Rows are points. Each copy is the shape, with its points in the same order, turned, moved and blurred by noise. Say if it was mirrored as well.

Shape (9 x 3)
[[ 31 -11   4]
 [-48  26   2]
 [ -7  10  30]
 [  1  -6  20]
 [  5  24 -23]
 [  6  10   6]
 [-21  19  16]
 [ 16   8  12]
 [-40   2  25]]
Copy 1 (9 x 3)
[[ 19  23  24]
 [-29 -16 -37]
 [-25  15   5]
 [ -8   6  17]
 [ 18  17 -25]
 [ -1  19  -1]
 [-24   8 -12]
 [  3  22   9]
 [-37 -24  -7]]
Copy 1 is: only turned
Copy 2 (9 x 3)
[[  4   2 -26]
 [-10   6  60]
 [ -4 -21  19]
 [-15  -7   1]
 [ 25  23  16]
 [  6  -1   8]
 [ -4 -13  35]
 [  8 -10  -6]
 [-28 -17  36]]
Copy 2 is: only turned
Copy 3 (9 x 3)
[[-10 -10  34]
 [  1  19 -46]
 [-31   8  -7]
 [-25  -6   4]
 [ 21  19  10]
 [ -9   8   8]
 [-15  15 -22]
 [-18   5  18]
 [-25  -2 -39]]
Copy 3 is: only turned

Shape (11 x 6)
[[  7   3  13  -4 -15  15]
 [-14   0  31  16  27  -1]
 [ 19   2  13 -17 -39   6]
 [-15  24 -14 -28 -15  32]
 [  1  -4  11   6  24  -4]
 [ 21  24   9 -29  -2   5]
 [-41  16 -13   9  22 -10]
 [  1 -31  18   8  17  -3]
 [ -9 -20  40  -2   7  -1]
 [ -5  13  29  20  32   2]
 [  8  -4  12   4  -3  13]]
Copy 1 (11 x 6)
[[  5  -8  16 -13 -14  -3]
 [ 16  37  10  -2  16 -28]
 [ -1 -30  18 -17 -23 -11]
 [ 31 -32  13 -19  10  24]
 [  6  28  -9  -7   1 -11]
 [ 29 -13 -10 -31 -21  -9]
 [ 29  10 -17  14  39  -6]
 [-19  28   1  -9   1 -12]
 [ -8  21  19 -20   7 -28]
 [ 24  39   6  -1   1 -24]
 [  3   8  13  -5  -8  -2]]
Copy 1 is: mirrored
Copy 2 (11 x 6)
[[ 11 -11   4  -1  -2  18]
 [ -9  29  31  10 -13  15]
 [ 20 -39  -4  13   0   3]
 [ 19 -23   9 -45  15   9]
 [ -7  24  11  -1  -5   0]
 [ 27 -10   4   0  23   2]
 [ -1  21  40 -35 -23 -17]
 [-30  17   8  17  -7   1]
 [-19   2  29  20   1  13]
 [  8  42  27  10 -11  14]
 [ -2  -2   1   1  -8  13]]
Copy 2 is: only turned
Copy 3 (11 x 6)
[[-16   1   2   8 -26  -4]
 [ -3  25  30  15   9   3]
 [-34  -3 -22  -1 -36 -17]
 [ 16   6  -1  -3 -60   3]
 [ -2  13   9   2  10  11]
 [-10  14 -26  16 -28  10]
 [ 42  20  23  -9  -1  -7]
 [-22   5  22 -11  13  13]
 [-32  29  26  -5  -1  -2]
 [  3  25  27  27  10  10]
 [-17  -3  10   7 -14   2]]
Copy 3 is: mirrored
Copy 4 (11 x 6)
[[ 14  12  15   5 -15 -26]
 [-11   3  -6 -14  24 -45]
 [ 20   7  23  25 -42 -23]
 [-12  -9  40  -9 -33   5]
 [ -2  -1   6  -2  23 -19]
 [-17  17  15  24 -16  -1]
 [-11 -30  -8 -35   7 -19]
 [ 22  -8   5   8  28 -35]
 [  1  -5  16  15  15 -52]
 [-16  22  -4 -13  22 -36]
 [ 20  10  16   6   2 -24]]
Copy 4 is: mirrored

Shape (15 x 9)
[[ -7  -7   1   3  -7  -6  -3   6 -10]
 [ -1 -15  22   4   9  15   5 -19  18]
 [ -2 -14  -9 -13  -8  -8  -3  -3  31]
 [-23  34  -3   4   7  -3  10 -20   0]
 [ -9  19  -6  -8  -3  -1 -19  -9  10]
 [  2  -8  20   4   1  48  -5 -43  -3]
 [  3  -6  12   6  14  -7   7  10  -4]
 [-27 -14   0   8  10   4   2  -2  -4]
 [  5 -17  10 -11 -41  21   7   9 -10]
 [ -4  -6  -8  -1   6  -8  -3 -18  -8]
 [ 11 -13  -6 -33  10  -1   7   8   8]
 [ -4  10   6 -11  -9   8   7   6   9]
 [-10  -8   2   9  12  -5  -8   5  -7]
 [  3 -16  -9   7  17   2  11   3  -6]
 [ -5   6  -4   4  -4   6   5  10   2]]
Copy 1 (15 x 9)
[[ -1   4  -2  12   2  -2   2 -11  11]
 [-21  -8 -16  -1   4  12 -11  -3 -29]
 [-12 -11 -11  -9  24   1  15  17   1]
 [ 13 -10 -15 -15 -18 -26 -25  -1   1]
 [  4  -3 -18   6   2 -20 -10  20   6]
 [-13  -2 -36  24 -24   9  -8  -5 -45]
 [ -5   3  16   2  11   0  -9 -15  -4]
 [-25  -2  -5  -3 -13 -13  -4 -17   6]
 [  5  25 -14  14  -8  29  25  -5   1]
 [ -3 -23  -3  10  -3 -11  -2  -9   1]
 [  2  -6  23   1  12  -5  18  15 -15]
 [  5  14  -5  -7   1  -1  -1   7  -3]
 [-15   1   1  11   9 -12 -13 -13   6]
 [ -9  -3   7   4   9 -13   6 -28 -12]
 [  5  14  -8  -5   4 -10   1  -6   0]]
Copy 1 is: only turned
Copy 2 (15 x 9)
[[ -1  -8   5   6  -2  -4  -5  -5   7]
 [  0  10   5 -14 -30   2  21  13 -11]
 [-11 -14   4  -9   6  12  33   1   0]
 [-41  18 -14  16 -16   7   4   0  11]
 [-26  10   7   2  -2   5  19 -13  23]
 [ -4  24  25 -12 -60   7  14 -16 -13]
 [  9   6  -6  -1   1   3  -7   8  -2]
 [-13  -3  18   6 -10   1  -8  13   0]
 [ 24 -24   3  14 -21  -4  15 -29  -1]
 [-22   2   5  -7  -2   5  -4 -11  -7]
 [  6   8   4   5  18  17  23  -8 -16]
 [ -1   4  -4  17  -7   8  19  -4  10]
 [ -5   3  13  -5   1  -2  -9   8   7]
 [  1  -2   5  -5  -4  20 -14   5 -12]
 [ -1  -2  -2  12  -8  17   2   0  15]]
Copy 2 is: mirrored
Copy 3 (15 x 9)
[[-10   0   1   7   1  -3   4   4  10]
 [ -8 -28  -7 -10 -10 -20 -17  25  -2]
 [-23  -5   9  -1  12  -5 -36   9   1]
 [ 21 -27  19  -7  -3  -6  -7 -15  24]
 [ -1  -4   3 -16   8 -11 -19 -16  15]
 [ 15 -33 -39 -33 -13  -7  -9  28   6]
 [ -8  -5   8   9 -14 -17   5   7  -7]
 [  6  -9   0  14   3 -16  -3  20  18]
 [-20 -12 -23  -3  18  24   9  13 -12]
 [ -1  -1  -1   2 -15  -1 -15   4  19]
 [ -7   1  -6  17  -5  -1 -31  -3 -23]
 [ -4 -17   3  -4  12  -2  -7  -5  -9]
 [ -4   4   3   7  -6 -19   2   8  11]
 [  5   5   6  11 -14  -7  -6  21  -3]
 [  2  -5  10  -3   8  -3   1   3  -2]]
Copy 3 is: mirrored
Copy 4 (15 x 9)
[[-14  -2   3  -3  -8  -8   1   3   5]
 [ 15  -2  -8   1   5  21 -18  10 -11]
 [ -6  15 -26   7  17   4  -1 -10  10]
 [  0  35   8  14  -6 -11   0  29 -18]
 [-11  33   9  -5  13   2   4   6   1]
 [ 18   2   8 -30   4  18 -32   2 -42]
 [  5 -11   3   4  -5   0  -2  16  13]
 [-10  -6 -12   1  -6   1  11  14 -14]
 [  2  -2   1 -16 -26  -8 -17 -37   2]
 [ -7   3  -3  -1  15 -14  -1  11 -11]
 [ 24   1 -10  -2  15  -9  16 -11  16]
 [  7  20   2   2  -9   2  -1  -4   7]
 [-11  -6   1  -2   2   1   9  17   1]
 [  8 -14 -14  -8   2  -9   3  19   4]
 [ -3  13  -4  -8 -15  -4   1   8   7]]
Copy 4 is: only turned

Shape (18 x 12)
[[ -9  26  14  12  -8   2  -6   4 -20  -6 -13   1]
 [-29  27 -35  -3  31   1   8  -6 -22  20 -21 -24]
 [ 23   0 -32  -7 -14   8 -16  24   3  -9  32   4]
 [-29   8 -14 -15  19  -8  24  25   1  17  22   9]
 [  5 -13  10  15  19  36 -22   5   3 -22 -24  -3]
 [ -2 -24 -34  -8 -17 -23  11 -15  -6 -18   9 -22]
 [-32  -2   6 -12  -3 -19  -3  18   8  11  30 -18]
 [ -5 -11  17 -25  -1  -7 -19  -2  16 -24 -14  -7]
 [ 18  25   8   6   5  31  -4  15   6  26  19 -13]
 [-14 -17 -15 -11  25  30  28   2 -14 -19  30  10]
 [-13  13  12 -12 -15  36  -8  13 -11   9  -9 -16]
 [-20 -28 -22 -29 -14  19 -14  20  11  16 -22   0]
 [-35  12  15  15  -6  28 -12  -9   2  22   6 -18]
 [ 22  -2   2 -24   5  37  -9  21  -8   3 -19  -6]
 [ 16 -18 -14   9  -4 -19   1 -26  31   2  14  24]
 [ -6  30   5 -27  28 -12   9 -17   6 -20 -18   7]
 [ 17  13  12  11  13  10  12  24  -8  -5  35 -29]
 [ 16  11  18 -30  30  -9 -20 -23  -1   8 -18  20]]
Copy 1 (18 x 12)
[[ -2  10  -4  18 -16  11 -13  -1 -18  -2  -3   5]
 [-27 -21 -60  30  -4  10  -4  -9   0 -11  -8 -21]
 [ 56  13 -21  -1  -1 -30 -14  -5  -1  -7  -2 -29]
 [ -8   9 -35  24  24 -30  -1   9  -4 -21  28 -17]
 [  1 -10   5 -21   4   5 -26 -22  20  15 -14   3]
 [ 34   7 -37  15   6  -6  21  15  27 -23 -32  -4]
 [ 19  -5  -9  41  36 -18   9  10  -7 -11   7  -8]
 [  9  -8   5 -10  24  -6   2  18  -8   2 -32   5]
 [ 24  -7 -13   1  -1  -6   4 -37 -26   4  29 -15]
 [ 12  10 -34 -16  24   0 -16  -2  29 -35  25  -6]
 [  7 -11   8   4  -3  23   2  -3 -11  -3  11 -25]
 [  2 -26   0  -4   2 -19   6  27  19   4  -3 -43]
 [ 10 -25  -5  26   2  23   1  -4  -4  13  27   3]
 [  4 -11   6 -29  -6  -4  -3 -18  -7  -9  -6 -33]
 [ 33   2 -33  -9  -4 -40  16  14   9  10  -4  30]
 [-17   6 -40 -15  16   2  -5  12 -30  -6 -21  14]
 [ 27  21 -11  16  23  -2   1 -48  -9 -18  10  -5]
 [ -8 -27 -18 -26  -2 -24  -9   3 -35 -15 -20  23]]
Copy 1 is: mirrored
Copy 2 (18 x 12)
[[  8   4  25  -6  -7   2 -12  17 -31  -6  -8  12]
 [ -3   9   6  17  40  -8 -52  25 -14  25 -16   8]
 [-14   5   3   1  17  30  11  25  25 -42 -11  -5]
 [-37  30  -3  -4  21 -14  -2  26  -1   8  10  -5]
 [ 23 -19  46  26   8  -8  13  -2   1  -4 -11 -10]
 [-36 -25  -8  10  -4  15 -18   5  23  -3 -28  19]
 [-33  18  -8 -20  -3  -2  -1  10  -4   9 -23 -23]
 [ -6  10  19  18 -16   9   0 -27   3   0 -20  -2]
 [ 20   2  -3  -3  16  10  -4  31 -14 -16  11 -36]
 [-41 -13   6  29  27 -26   8  20   1 -21   9  -4]
 [  6  -6  12   9  16  17  11  14 -40   7 -12 -12]
 [-19   4  20  15  30  36  18  -8   7  31 -12  -8]
 [ -8 -12  25  -2   2   5 -13  23 -35  16 -11 -38]
 [ 24  -2   9  19  33  16  20  -4 -12 -11  -2   0]
 [-27  -9  19   2 -22  20 -20   5  42  -9  27 -12]
 [ -1  30   7  35  -9 -13 -36 -12 -12  -5   2  13]
 [  9  -2 -20 -10   7 -22   7  30  -5 -29 -14 -20]
 [ 13  16  25  12   8   2 -34 -37  -2 -11  18  -3]]
Copy 2 is: only turned
Copy 3 (18 x 12)
[[  3   8   2   1   2 -31   4  20 -18  19  -6 -12]
 [ -3 -36   0  26  24 -10   9  22 -18  -2  37 -34]
 [  1  14  12  31  -9  37  -7  23  -5  -3 -22  13]
 [ 30 -13  15  15  29  10  -5  17  12   6  27  10]
 [-17  32 -24  27  -8  -6  11 -14  -5  30   2 -24]
 [-18 -30 -11   5  17  23  21   0 -13  -8 -18  19]
 [  3  -9  -7 -13  16  13 -17  29  14  14  16  22]
 [-31   6   3 -12   6   4  11  -3  15  35  -8  -2]
 [  2  14   7  32 -32 -14 -21  20   3  -1  20   4]
 [ 35   1  -3  25  -4  25  33  -9  -5  16  23  12]
 [ -3  -8  -4  26 -17 -17  -6  22  -7  42   5   0]
 [-18 -19   0  39  20  17 -20  -3   3  49  -5   4]
 [ -8   3 -16   8  -6 -21 -21  16 -26  30  36  10]
 [ -6  -1   6  43 -24  -4  -1   0  14  31  -8 -19]
 [-19  17  20   1  17  12  -8 -32 -13 -16  -4  26]
 [-14   0  33  -7  15 -14  34   1   7  12  18 -20]
 [ 17  12 -18  12 -28  -5   7  27  17 -14   9   9]
 [-15   4  39 -12  -6  -7  -3 -24   6  15   8 -36]]
Copy 3 is: mirrored
Copy 4 (18 x 12)
[[ 19  21  -3   6  -7  -6   3   9 -29   1   8   0]
 [-24  -7 -38  -9 -19 -30  23   7 -17 -25  19  12]
 [  5 -16   3 -24  -4  14 -12  -1  18  19 -29  16]
 [-16  -1 -11 -13  28 -21  -5  32   9  -7   9  23]
 [-17 -19  24  30  -9  -3   7 -13 -37  11  -9   6]
 [ -2 -33  13 -37 -28   4  -4  16  12  -4  24 -14]
 [-32  16  10 -19   2  -8 -23  33   5  12  17   6]
 [-11 -17  12  24 -16  13 -25  22 -17  10   5 -16]
 [-21  33  -5   5  10  10   6 -20   3   5 -16  14]
 [-11 -35  14  -7  25  -5  -9 -12  -4 -10  24  38]
 [ -8  19   3  21 -22  11   3   6  -7  -2  12  28]
 [-24 -24  13  27 -29   0  12  34  22   9   1  21]
 [-27  30   5  12 -18 -21   3 -11  -7  16  27  13]
 [-10  -7   2  30  -7  33  13   2  -8  -3 -15  23]
 [  3 -28  13  -2  15 -14  -1  -2  21  31   6 -40]
 [  4 -13 -30  20  11  -9 -22  11 -24 -16  15 -20]
 [-19  18  10 -31  16  17  -9 -13 -19  -6  -8  11]
 [ -7 -17 -32  39  17  10   1  16 -23  23  10 -25]]
Copy 4 is: mirrored

Shape (18 x 12)
[[-25  31  22 -27   1 -10  -8  -1  -8 -14  -3   6]
 [ 13 -15  24 -54  -2  -5 -26 -39  -3  47 -14  -4]
 [  2  17   1  21  11  -2  13 -23 -18 -26  -5   3]
 [ 16   9  29  18   9  18   1  20  11 -15  -2  10]
 [ 14 -13  16  47   7  -4 -11   6   6  -9   4 -15]
 [ 11  -2   1  31  -4  16  -2   0  43 -24 -11 -19]
 [-33   3   2   3  14  30 -17  -6 -23 -18   5  13]
 [  8   5  -3 -60  32 -10 -43 -22   7  32 -15 -28]
 [  3  24  -6  -2 -24  17 -13  -4 -14   0  10  -1]
 [ 34 -12 -13 -59   4 -14 -32 -12  -1  19 -34   5]
 [-10   1   7  42   1 -11   8  26   6   9  -8 -12]
 [-10 -20   3  30 -13   4   2  13  28 -16  -1   0]
 [ -2   6 -14  -3  24  12  11   1   2  25  -5  26]
 [ 16 -13   5 -49  22 -16  -2 -24  20  30  17  -3]
 [-13 -19  21  17   4   9  24  10  -1 -16 -18 -19]
 [ -7  30  13   8  16  22 -12 -19   2  13 -22  30]
 [ 14 -25  13 -50  17 -35 -43 -17   5  16   0   4]
 [ 22 -12  15  16  16  20   8  23   7  -1   5 -14]]
Copy 1 (18 x 12)
[[-27  -6 -31  21  -1   0  -1  29  -6   3  -6  17]
 [-11 -26 -22  33   4 -39 -59 -26 -26  -1 -28  12]
 [  7  24  13  27 -19   8  17   4   5   0  -5  20]
 [ -4  33 -12  -2   7 -11  25   3  -1  26 -38   8]
 [ 32  21   1   5  15  -9  33 -20  -7  16 -17  -2]
 [ 10  12  -6   4  10  25  29 -36   9  33 -33   7]
 [-20  25   3  23  25  10   3  17  11 -23 -17   0]
 [-12 -28 -38  48  -5  -6 -42 -17 -45  -6 -46 -19]
 [ 11   4  -6   9   0   2 -17  24  24  10 -28  -1]
 [-26 -22 -32  29 -31 -28 -38 -29  -8   2 -37 -27]
 [ 10  -6  19   4  15 -11  43   6  -6  27 -17  -7]
 [ -3   4   5 -14  24   9  30 -21  15  21 -10   0]
 [-28  15  29  17  -4  -6 -13   5 -13  17 -32 -12]
 [-14 -12 -13   6 -11  -7 -44 -25 -51   6 -22   3]
 [ -8  -4  12  -1  10  -6  43 -12   2  -2 -31  27]
 [-23  29   6  46  11 -11 -13  12   6  31 -24   9]
 [-14 -13 -44  17  -6 -30 -35 -34 -35 -11  -7 -18]
 [  8  20   2 -12   6 -10  25 -12 -15  13 -54   2]]
Copy 1 is: mirrored
Copy 2 (18 x 12)
[[ 12 -24  17   1  11   1 -36  -7   3   1  26  30]
 [ 54 -26  -9  -6 -32 -18   4  10  -4  -8  42 -32]
 [  3   3  13 -24  13  -3  -6   0 -15  11 -17  32]
 [ 16  14 -17   5  15  33  -3  -1  10   2   0  45]
 [-11  15 -17 -29  -3  33  10  -9  -4 -21  -7  23]
 [ -5  -3 -25 -19   7  10  16 -12  31 -23 -24  38]
 [-16   4  -2   6   9 -14 -12  17 -14   7  29  46]
 [ 33 -44 -28   0  16 -27  -3  -9 -15 -22  40 -32]
 [  6  -5  -1   4   7   1 -23  30  -2 -19  -3  14]
 [ 49  -4  -3  21   9 -28   7 -16   4 -17  22 -41]
 [-24  -9  -8   1  -4  46   5  -9  -7 -12 -21  25]
 [-25   9 -12  -7  -8  20   9 -11  31  -6 -15  30]
 [  5 -11 -12  16  13   3  15  18  -4  28   3   0]
 [ 30 -22 -28 -17  -1 -10  -8   1  15  17  31 -42]
 [-14   5 -15  -2 -21  15  -9 -29  -4   7  -9  37]
 [ 24 -26   5   6  13   3  20  23  -3  11  14  41]
 [ 32  -9  -2 -16   5  -5   4 -17  14 -11  56 -45]
 [  3  12 -40   0  -2  32  -6  -6  -3   1  -8  20]]
Copy 2 is: mirrored

Shape (16 x 12)
[[ 22   2  12 -13 -35   5   4 -15  -1 -27 -21  23]
 [-22  24 -20   4   1 -35  23  -7 -36  -3  -7  24]
 [-13 -31  39   3 -17 -34  -6  23   7 -21  19 -15]
 [-15 -30  23 -28   7  29  -6   1  -2   0  40 -10]
 [-15  -7   8 -27 -21 -38  14 -21  -6   2 -19 -12]
 [  1   2  11 -16  -9  18  -5  23  16  -1  -5 -16]
 [ 18 -24  -2   3   4  27 -13  -5 -31  16   0  12]
 [  4 -30  20  11 -18 -30  14  11  -8   1 -14  -8]
 [ -9   8  13   8  -9  25 -14 -19  17 -10  18 -12]
 [  1 -22  16  -9 -14  -7  30 -12  22 -24  10 -21]
 [ 11 -29  -1   6 -26 -28  -8  30  -9 -20  37 -18]
 [-32   2  11 -27  28  -9   6  -2  22   4  38  20]
 [  2 -35 -11  10 -34 -32  16  12  11   1 -23  15]
 [ 25  20  31  15 -21 -14  16 -24 -10  10  38   8]
 [  2  18  -2   5  28  -1  15  13  21   6  -2 -17]
 [-35 -17  28  19 -20  25  18   5 -10  18  28 -18]]
Copy 1 (16 x 12)
[[  7 -10   4   5 -16   4  32  38  -3 -26  11 -17]
 [ 17 -35  27   2  -9  14  -1   5  37  18 -20  12]
 [-10 -12  34  12  18 -40 -17   4 -19  -9  -9 -50]
 [ -7   6 -14 -10  42  15 -24 -11 -21 -24  -7 -39]
 [-26 -18  36  12  -3  -3   0  -1  26 -27   8  -5]
 [  5  24   5   8   6  -3  -8   0 -19  -6  25 -15]
 [ 19   2 -27 -27   6  -5 -11  11 -10 -26 -18  11]
 [ -4  -2  39  -4  -1 -36  -2  10  -3 -18 -16  -9]
 [ -9 -15 -17  -3  -2   9   4 -15 -37  -1  11 -22]
 [-23  -1  28 -13  15  -7  25  -7 -10 -11   6 -38]
 [ 11 -21  19  -1  47 -48  -4  12 -13   3   2 -25]
 [-31   2  -3   7  22  30 -27  -1   5  25 -18 -36]
 [-16  -7  45 -12   1 -26   3  42  -7  -5  -2   9]
 [ -5 -21 -10  31  10  -8  39  -8 -12  -4 -40  -8]
 [ -4  27   4  -5  -6  -6   0 -23   2  31   4  -9]
 [  4  -8  25  -3  22  11 -13 -30 -50 -18 -25  -8]]
Copy 1 is: mirrored
Copy 2 (16 x 12)
[[ 23  -7  31  -4 -33 -10  -3  22 -34 -11   2  -7]
 [ -9   7   7 -29 -17 -36   6   5  19  -4 -17  39]
 [ 22 -15  24  29 -11  28 -33 -13  22   3  14  31]
 [ -1  13  -7  43 -29  -3 -34 -36 -10  25  39   6]
 [ -5   5  29 -18 -14  12 -17 -24 -12 -10 -16  24]
 [ -5 -10 -14   8  -5  25 -25   3 -18   2  22  -4]
 [ 19  18   1  -5  -8 -20   3  -6 -24  27  47   0]
 [ 21 -11  27  -5  -2  23  -8 -12   3   8  12  37]
 [ 18   4  -8  26  -3 -12 -23  -9  -5   4  -2 -25]
 [  4 -23  17  19 -18  13 -31 -14 -12  26 -14   5]
 [ 26 -25  19   0 -14   4 -52 -13  32  18  40  18]
 [-43  14  -8  41 -33   1 -10 -14  26  19   1   6]
 [ -3 -28  48  -7  11  -2  -3  12 -10  13  12  37]
 [ 32 -16  13  -4 -38  -7  19 -31  22   2   2 -19]
 [ -8  -3 -24  -3   3  26  -1   7  14  31  -7  -5]
 [ 16 -21 -25  28   0 -16  -9 -42  -6  -1  15  18]]
Copy 2 is: only turned
Copy 3 (16 x 12)
[[  1 -23 -14 -30  10  12 -23 -14 -11  20  -4  18]
 [-26  -3   7  -6  16  52   6  19   8  -7 -33 -19]
 [  3 -13 -39   9 -45 -14  13   6 -29  -8 -12  -8]
 [  4  18 -45  28   6 -34  16  -8  14   6  10   2]
 [-19  -6 -17 -19  -2   6   0  -7 -13  17 -21 -49]
 [  2 -19 -13   1 -16 -25  -2 -13  31  13 -13   3]
 [ 10   5   3 -17  31 -13  21 -14  11 -19   8   6]
 [-15 -23  -4  -9 -19  -6  13 -12 -23 -15 -10 -20]
 [ 33  -1  -7  15   5 -16  -8   6   6  26  -9  -1]
 [-17  -8 -14  15 -15 -16 -14  -1 -22  30   6 -13]
 [ -7   4 -19  -8 -43 -23   3  30  -9 -27   3   2]
 [ -3  -1 -40  41   0  24  23  11  28  24   6 -16]
 [-23 -50  -6 -24  -6   4   4  14 -16  -8   8 -25]
 [ 27  14   1  15 -10  29 -29 -14 -16 -17   9 -11]
 [ -5 -11  22  22 -19   1  12  -5  32  22  -6 -11]
 [  8  -9 -15  44  15 -30  -3  -3  -6 -26 -23 -20]]
Copy 3 is: mirrored
Copy 4 (16 x 12)
[[-10   2 -47  -3   0  11  12  18  -7 -21 -26 -16]
 [-16  -9  13 -21 -43  18  13 -25   3   7 -34  -1]
 [ -3 -28   4   6   4 -38 -17  39 -24  22  -7  -9]
 [  7 -20  -6  58  -2 -15   8   3 -14   7  30 -25]
 [-23 -16 -22 -15 -15  -9   0   8  29  22  -4  -8]
 [ 16   3  -4  29  22   4   9  20  10   4  -6  -5]
 [-19  -1   1  25   2  -2  58  -4 -17 -15   5 -12]
 [-30  -9   7 -13   1 -15   8  35  -9   9  -5   1]
 [ 20  14 -22  21  16 -12   2 -16 -19   4   7  -7]
 [ -3 -12 -23  -1   3   6 -23  21 -13   8  23  -4]
 [-11 -43  15   5  26  -7  -1  19 -39  25 -13 -19]
 [ 24 -24  16  27 -25 -16 -21 -20  12 -13  13 -22]
 [-44 -20   2 -14  15  -3  -6  21   2 -15 -22  14]
 [ -7  22  -3 -19  -5  -8  -1  -8 -30   3   0 -60]
 [ 30   7  24  -6   5  13   7   1   9   1  13   6]
 [-23  25  12  44  -2 -16  -9  -2 -25  27  14  -7]]
Copy 4 is: mirrored
